Each row of a before or after table is a point. One or more steps were done to the points. Then noise was added and the rows were shuffled. The steps act on how far a point lies along the listed directions, d1 being the first. Name the steps. A step turns or swaps two directions, mirrors them in a line or flattens them onto one, adds a multiple of one to another, or multiplies one. Angles are multiples of 10 degrees, from the lower direction toward the higher: turns from -170 to 170, lines from 10 to 170 but not 90. Use the fewest steps. Two steps may share a direction if one is a turn and the other turns, adds or multiplies; they go together, in the order done. Otherwise the lowest direction goes first.

Directions:
(1): -57,14
(2): -14,-57
Before, 12 rows:
77,31
4,15
54,28
9,-14
-28,-68
84,29
26,34
22,10
62,17
6,32
-51,-69
-29,-42
After, 12 rows:
44,-72
13,-1
37,-50
32,1
38,-20
-47,18
44,-80
-75,39
14,-21
27,-58
-75,14
-13,-10
Steps: turn d1 and d2 by -80 degrees

Directions:
(1): -52,34,-37
(2): -2,52,50
(3): -50,-37,37
Before (14 x 3):
16,28,120
69,5,22
3,7,17
-3,-33,37
-18,-3,9
-2,4,-4
4,-85,-18
75,-56,-46
15,-121,62
-1,-41,-27
52,-23,41
24,-67,-12
6,-29,15
26,35,22
After (14 x 3):
11,74,89
10,17,-1
20,-6,11
35,-31,-43
50,-18,-67
94,16,-34
3,-81,-37
22,-20,-43
31,25,-1
15,9,-13
-1,14,15
-6,-38,37
-8,-6,-3
-27,-9,36
Steps: multiply d1 by 0.4; mirror d2 and d3 in the line at 10 degrees

Directions:
(1): 34,-85,-5,-2,41,-20
(2): 25,49,-26,20,80,1
(3): 22,21,65,12,-1,-72
(4): 79,15,14,-48,-18,34
(5): -3,-12,64,47,17,61
(6): -44,1,36,-73,43,6
Before (12 x 6):
17,-14,-13,-29,-12,6
14,-12,25,-24,41,-8
-3,1,24,40,-18,-20
1,-18,-27,13,6,-15
-37,89,-37,16,-37,13
-9,13,36,-20,2,37
45,-9,-12,3,7,27
3,9,3,5,14,-54
1,-4,-22,-18,9,-15
-3,-19,-13,6,1,-9
47,-26,18,-5,-7,45
-3,43,-17,-1,-52,-3
After (12 x 6):
9,-28,-6,-34,43,16
9,-6,20,7,18,-7
-37,121,4,30,-45,0
5,-21,5,25,12,-17
27,-13,34,-12,-5,-7
-10,25,-7,-47,-11,11
1,-22,8,12,8,-15
-20,-10,-17,32,-18,26
53,-21,-22,-35,-15,-3
-5,57,34,29,-48,17
-10,-16,4,28,24,29
50,-3,-28,-15,2,-9
Steps: multiply d1 by 1.3; add 0.7 times d2 to d5; turn d3 and d5 by 140 degrees

Directions:
(1): 22,33,-5,38,61,-26,-14,-89,10
(2): 27,16,-2,-10,74,80,8,39,34
(3): 24,22,8,29,-16,2,-112,32,1
(4): -37,-81,-55,56,15,30,-18,-9,-8
(5): 17,-31,-9,-4,61,-85,3,58,1
(6): 44,-23,53,28,13,20,15,2,-94
Before, 13 rows:
17,46,30,-44,13,-3,24,22,3
7,23,11,-18,5,-44,-8,-2,11
31,4,7,-25,4,4,24,8,-5
-3,17,20,-41,-3,-6,35,30,15
-5,1,-2,-2,9,47,40,-25,4
-8,-18,12,15,14,-7,-18,20,-15
23,-19,-11,37,40,-1,-20,3,-27
-11,11,5,-32,-6,-5,40,2,4
-16,5,-2,-8,-12,0,-2,-2,6
-12,-28,-13,1,28,8,31,23,-3
19,13,21,20,18,25,-10,-2,-12
-7,-7,0,14,21,1,-13,-18,4
21,15,22,-15,-7,-32,15,-10,-22
After:
-5,5,2,2,3,6,1,-9,-1
13,-16,-14,-25,17,0,50,-3,5
12,5,-5,10,-18,-10,-52,50,-7
-17,-15,-9,-22,38,2,90,0,6
-25,-13,-11,-30,32,1,107,-34,1
-1,-10,-2,-11,-1,-34,25,-15,-7
-16,-6,11,-6,-20,-1,-16,15,-3
-32,-22,-6,-34,-5,44,119,-28,5
3,8,5,12,-22,20,-42,35,1
-6,-5,-4,-20,28,6,37,12,-4
4,-8,6,-3,0,-36,-22,11,-8
1,13,15,12,9,-10,-54,20,3
-9,-11,-1,-20,51,4,77,-13,11
Steps: mirror d1 and d2 in the line at 110 degrees; multiply d3 by 3; flatten d4 and d5 onto the line at 100 degrees; multiply d6 by 0

Directions:
(1): -9,-28,54,73,3,0,36,65,37,57,9
(2): 45,58,14,-6,-22,5,10,-7,-63,62,71
Before:
-30,10,31,36,3,-15,10,27,-4,6,1
-5,21,-36,-37,19,23,-31,-62,5,-78,-48
-84,-63,28,7,30,-5,-10,6,56,-70,-75
32,6,58,10,-12,12,51,36,-3,51,34
26,79,-20,-64,-17,-5,-42,-39,-44,0,40
35,2,38,51,-9,7,21,68,-5,85,73
-37,-29,-60,-51,-5,-9,-23,-44,52,-89,-44
21,13,-58,-42,12,-11,-8,-60,-6,-33,-48
-59,-72,46,71,10,-15,-2,35,62,-21,-72
-61,-56,-16,-14,22,11,-40,-28,62,-101,-44
After:
-53,-62,-13,16,0,-9,8,14,96,-58,-44
48,42,25,-30,-18,17,35,5,-42,36,42
-15,34,33,31,-6,-18,12,23,-29,9,20
-26,-37,76,95,-9,-13,27,54,28,54,-2
58,49,5,-8,-17,12,-4,9,-57,69,95
-67,-55,77,63,19,1,28,50,52,7,-33
-26,-21,-7,11,37,23,-10,-19,53,-68,-76
-63,-75,36,54,22,11,-4,29,90,-42,-27
-5,34,-46,-75,-4,-7,-52,-52,-8,-60,-10
-6,-26,-41,-10,24,-9,6,-28,38,-40,-76
Steps: turn d1 and d2 by 50 degrees

Directions:
(1): -18,20,19,36,3,33,15,63,-40,-37,22,33,-110,3
(2): -22,-18,-56,34,-5,-28,40,46,74,48,-73,25,-27,-16
(3): 34,-74,2,60,-24,-31,-3,-2,19,-52,1,-81,-22,50
(4): 16,26,76,-78,15,-15,42,9,59,24,0,-53,-48,15
(5): -69,-7,1,20,22,8,4,-91,73,-39,43,26,-30,-15
Before, 11 rows:
-14,-28,-47,51,-9,-29,33,11,73,1,-71,22,7,-8
45,-51,5,33,-2,-20,-9,-74,59,-21,-8,-76,51,42
-49,-40,-73,65,-2,14,4,-1,39,25,-12,82,-36,-69
45,-36,55,-19,-18,-24,27,16,44,16,-6,-113,-31,41
-43,33,-57,17,-4,25,-28,10,-11,22,12,104,17,-30
97,-69,18,8,-45,-64,-2,52,-18,19,-36,-103,46,55
66,-21,-16,57,-48,-10,-74,51,-77,-22,16,-34,0,-4
99,-55,26,-19,-61,-35,-5,-2,-25,4,-52,-112,59,32
-47,18,-37,5,20,26,-3,-13,0,0,-9,81,2,-22
-82,16,-63,79,13,19,32,-10,-11,-17,-2,77,-39,-65
-47,18,-51,8,0,5,9,-2,40,38,-30,37,24,-30
After:
42,-11,33,16,-29,-23,-37,17,-9,-23,40,-54,-40,-2
-53,-37,-72,65,2,15,15,-8,52,24,-12,82,-48,-63
-85,17,-56,69,16,20,36,-10,10,-24,4,81,-44,-59
82,-63,42,-7,-40,-65,9,31,12,16,-20,-115,24,49
-58,16,-30,0,23,21,-1,-16,14,-4,0,76,-1,-21
57,-58,-9,41,-14,-26,-19,-65,43,-18,-9,-67,63,37
-50,43,-37,1,3,24,-8,-12,23,23,18,98,-7,-25
-51,13,-43,11,-7,6,13,-8,37,43,-32,41,29,-37
58,-41,37,2,-30,-15,8,42,10,20,-24,-106,-11,48
-16,-25,-49,50,-14,-23,33,12,75,0,-64,23,11,-8
86,-53,39,-41,-51,-34,10,-16,1,3,-50,-120,34,37
Steps: flatten d4 and d5 onto the line at 130 degrees

Directions:
(1): 77,1,7,27,62,44,65,68,10,-3,18,-29,41,8,-27,11,73,-28
(2): 3,-27,35,30,15,80,-40,1,-56,-40,81,-2,5,-43,21,-18,-16,78
(3): 63,-19,48,-73,-59,-39,-6,24,-19,11,-21,-81,5,-10,42,39,17,52
(4): 40,-29,9,51,-58,-3,-23,18,-58,73,6,0,33,-54,-12,-18,-43,-84
(5): 6,-56,39,13,59,-21,78,16,17,68,-12,24,-66,-23,24,-9,-58,40
Before, 8 rows:
-49,-2,7,-38,25,-9,21,-64,31,-21,2,42,-76,20,16,-14,-36,50
-24,25,-10,-55,-114,-80,-76,-35,-6,31,-55,-32,-3,-2,2,3,-28,-30
-17,66,-39,-5,-14,2,-51,-21,4,-74,3,32,44,22,-29,2,24,-23
-14,-38,38,0,-83,8,-73,-14,-71,14,34,-12,-9,-65,39,-9,-47,59
21,4,12,1,-60,-4,-40,5,-20,7,-14,-17,56,-27,-19,1,-3,-54
-75,18,-33,-47,-66,10,-116,-61,-19,-101,40,-12,24,-4,17,0,11,68
51,-13,11,-42,-4,-9,32,31,19,2,-18,-58,-4,5,28,43,47,-24
-24,4,-26,45,-26,-21,-22,-32,-7,12,-7,21,-13,-2,-8,-27,-30,-32
After, 8 rows:
-56,17,0,-76,17,-36,24,-67,61,-38,-25,26,-82,46,22,4,-14,64
-51,-47,10,86,-3,23,-14,-16,-44,63,35,73,-34,-70,-3,-48,-85,-15
10,35,5,-30,-26,15,-59,-14,-27,-84,36,-1,28,-6,13,14,7,68
-98,-17,-13,-2,27,55,-71,-60,-8,-98,74,42,-20,-26,23,-24,-23,125
6,-7,0,15,-74,-36,-39,-23,-30,16,-10,-17,-4,-23,10,-13,-32,-15
-71,41,-49,49,-55,9,-98,-47,-23,-3,8,47,27,-11,-48,-45,-31,-83
4,16,-34,19,44,42,29,15,29,-21,10,-2,14,15,-11,14,54,-68
16,-9,12,50,-46,35,-46,9,-46,19,18,6,65,-48,-28,-22,-31,-67
Steps: mirror d1 and d3 in the line at 10 degrees; turn d2 and d5 by 50 degrees; multiply d4 by 1.6

Directions:
(1): 25,9,53,40,-20,10,93,20,30,5,68,-17,12,11,73,8,-96,53,-27,-35,18,-7,-35,-9
(2): -34,-60,70,-16,25,6,48,14,15,-19,-41,-20,-10,38,74,6,61,-32,7,18,-67,-94,16,17
(3): -86,-16,6,31,22,42,25,36,-30,-46,40,44,-18,-10,-52,-37,18,82,80,35,23,-26,-45,10
(4): 19,44,4,-49,-69,-59,6,-46,0,-47,35,-8,49,17,3,-20,31,53,2,60,42,-68,61,-54
(5): -58,-5,-83,36,-1,13,39,48,-8,89,-22,-61,21,-36,40,12,-7,-14,30,34,56,-23,64,-24
Before (10 x 24):
-24,-5,20,39,30,38,-9,-3,-43,-22,17,64,-17,-16,-82,-13,-28,35,16,-37,-36,53,-82,18
-5,26,9,-18,8,5,-62,13,-32,-50,15,26,-4,6,-76,-26,23,23,16,9,-2,1,-15,28
30,6,26,10,-59,-12,84,2,41,4,57,-24,20,-10,57,24,-77,34,-70,3,41,-32,-8,-30
61,31,-14,47,9,-15,9,-7,21,48,28,-23,1,-13,23,11,-121,-9,-77,-73,18,84,-22,23
-23,-36,73,-2,26,48,28,12,31,7,9,5,-24,12,34,14,-29,19,-20,-42,-29,2,-45,44
4,-73,99,-3,33,9,77,37,44,10,-24,15,-44,54,86,13,-20,-29,-13,-36,-52,-12,-45,37
8,-13,3,9,-7,7,84,73,30,51,14,-27,24,-9,82,35,-89,22,-16,-20,38,7,-11,-9
3,-17,29,-21,-12,-1,39,13,39,21,-20,-52,19,21,63,8,29,-38,-1,-4,-3,-63,40,-14
-11,3,29,37,-5,-5,26,11,-8,-42,55,22,11,-2,7,-12,-18,73,40,11,10,11,-38,7
-9,19,72,18,-7,17,31,-14,-32,-56,91,74,7,-1,-46,-42,-45,98,45,-11,30,6,-88,-6
After:
40,-14,64,-36,-12,-1,22,-2,47,1,-13,-31,14,33,53,15,14,-38,-19,-29,-28,-50,17,-5
56,11,-45,47,32,-15,-18,2,18,69,-10,-34,-16,-23,10,20,-107,-52,-73,-78,2,96,-17,42
-38,-15,19,65,12,15,41,24,-16,-29,46,6,4,-11,9,-17,-21,70,63,10,8,19,-49,4
-46,-51,49,-7,36,53,10,27,28,19,-19,1,-27,-2,23,19,-12,1,-6,-27,-34,9,-39,43
26,-25,19,3,18,22,41,63,23,28,-1,1,5,-5,49,38,-85,-6,-22,-58,-1,50,-49,29
-72,-6,39,59,25,49,67,45,-42,-4,74,44,8,-16,-29,-44,-50,95,82,-1,52,2,-75,-3
-79,-16,-32,34,37,44,-4,18,-57,9,-11,42,-12,-35,-85,-11,4,34,51,6,-25,27,-45,7
-37,16,-6,-9,-3,-1,-26,34,-35,-34,20,4,0,-8,-66,-33,21,33,36,30,25,-33,10,12
-13,-82,75,-3,42,14,46,43,40,27,-53,9,-52,54,73,8,5,-63,1,-36,-55,-6,-34,48
37,-12,27,29,-35,10,76,10,38,23,48,-24,-7,-15,63,31,-100,9,-81,-31,20,4,-45,-10
Steps: turn d1 and d4 by -30 degrees; flatten d2 and d5 onto the line at 170 degrees; multiply d3 by 1.3

Directions:
(1): 5,14,3,-11,-74,-19,27,-97,-15,26,-38,-43,57,-54,-101,-22,13,-41,-28,-45,68,-22,-32,-42,21,4,22,-25,42,-19,-22,-45
(2): 41,-27,6,63,8,22,-60,29,31,-20,13,-47,2,-63,35,-26,9,13,2,60,-23,0,-2,-62,34,-49,38,-58,34,-108,56,-49
(3): -2,86,20,45,47,22,-43,-85,51,-15,78,14,15,-15,8,-25,36,22,-15,35,18,-107,10,28,-43,-2,51,48,-6,18,-30,5
Before (12 x 32):
18,-9,12,16,7,20,-9,-6,8,-9,1,-36,13,-49,-6,-14,8,-17,-2,7,-6,1,-2,-21,9,-27,20,-20,19,-45,32,-34
33,-66,-8,-12,-38,-7,10,48,-30,7,-35,-32,14,-23,3,-1,-31,-23,13,-25,-16,68,-19,-42,47,-12,-18,-57,30,-59,36,-40
19,9,-4,15,-14,-2,-14,-24,13,-8,-7,-17,0,-22,21,-13,10,-13,-4,27,20,-29,-6,-15,13,-23,13,2,22,-35,-2,-21
1,-14,-9,-15,-4,-12,9,35,3,1,-10,-1,-6,14,17,11,-37,7,16,2,-20,38,23,5,2,-2,-10,-7,-12,-1,-5,0
-22,39,0,-40,-8,-12,24,-50,-10,0,10,29,5,25,-38,21,14,-9,1,-42,34,-22,3,39,-40,28,3,37,-22,80,-52,30
-15,19,-11,-36,-24,-15,35,-64,-5,6,-2,10,13,34,-34,6,-5,-24,1,-49,19,-38,-2,56,-11,36,-4,60,-10,73,-44,32
10,-19,11,13,-8,10,-14,-3,13,2,-11,-30,2,-35,4,-9,3,17,3,13,-10,27,-1,-40,29,-17,6,-40,16,-50,27,-18
16,27,-3,41,-8,4,-42,-34,24,-7,24,-32,17,-39,-23,-38,37,14,-19,16,10,-40,2,-24,8,-36,19,-18,27,-28,4,-13
11,27,6,6,-3,-2,-10,-50,6,-13,20,-7,8,-12,5,-15,27,-11,21,4,17,-45,-7,11,-7,-11,18,-7,-8,15,-6,-20
-24,34,8,0,27,9,6,-37,14,-7,11,29,-10,3,-13,-3,5,19,6,-8,8,-19,6,36,-34,9,5,32,-14,38,-41,21
-1,-22,-6,-17,-9,5,20,11,-29,2,-14,-19,-13,2,3,12,-7,0,-13,3,-5,30,7,6,6,9,-8,-1,-5,22,5,-3
12,-35,-8,-2,-15,-4,-4,20,-1,-11,-17,-27,-6,-36,-2,8,6,-18,-12,7,-1,35,-5,-34,23,-36,7,-20,7,-51,41,-44
After (12 x 32):
-1,-14,-9,-15,6,-9,7,46,4,-1,-4,7,-12,20,28,15,-36,10,19,7,-28,41,26,12,-2,-2,-13,-5,-18,1,-1,6
20,-26,12,28,0,16,-32,12,21,-3,-7,-38,-2,-47,19,-13,4,26,5,31,-22,28,-1,-51,34,-32,15,-52,23,-75,44,-26
-3,-22,-4,-19,-3,8,19,19,-27,1,-10,-11,-18,10,14,15,-9,1,-10,7,-10,33,8,12,2,13,-12,3,-11,28,4,5
-33,32,-14,-62,-36,-28,62,-84,-19,16,-11,25,19,53,-55,14,-8,-33,-2,-80,37,-40,-5,77,-23,56,-16,81,-20,116,-69,49
-38,51,-2,-66,-20,-22,50,-73,-23,12,1,40,11,43,-62,28,11,-21,-2,-69,51,-25,0,59,-50,49,-11,57,-30,120,-77,45
40,-78,-7,6,-12,5,-13,85,-18,-7,-19,-31,-3,-21,44,-1,-36,-8,18,3,-42,75,-7,-44,47,-25,-16,-63,25,-77,54,-35
25,25,-2,54,-17,5,-51,-41,28,-9,20,-51,26,-60,-32,-47,41,9,-24,23,15,-43,-3,-45,19,-45,31,-37,39,-54,13,-30
14,29,6,8,-13,-3,-6,-65,2,-8,14,-13,15,-21,-10,-18,29,-17,16,-1,28,-48,-12,0,-5,-11,22,-9,0,11,-10,-29
20,-42,-8,13,-2,7,-24,40,9,-20,-6,-31,-13,-45,20,5,6,-9,-8,29,-13,38,-1,-42,27,-49,14,-32,9,-75,58,-47
26,10,-4,23,-20,1,-21,-24,15,-9,-8,-29,6,-36,18,-20,14,-14,-8,32,20,-32,-11,-28,19,-32,20,-8,30,-53,4,-33
-32,42,8,-14,15,3,23,-58,5,0,1,32,0,8,-36,1,4,10,1,-28,23,-22,2,42,-39,19,2,42,-12,57,-55,24
29,-14,14,32,9,27,-23,0,15,-15,6,-47,14,-64,3,-19,9,-14,-1,21,-12,0,-1,-36,18,-39,31,-32,28,-71,46,-43
Steps: add 0.5 times d3 to d1; multiply d2 by 1.6
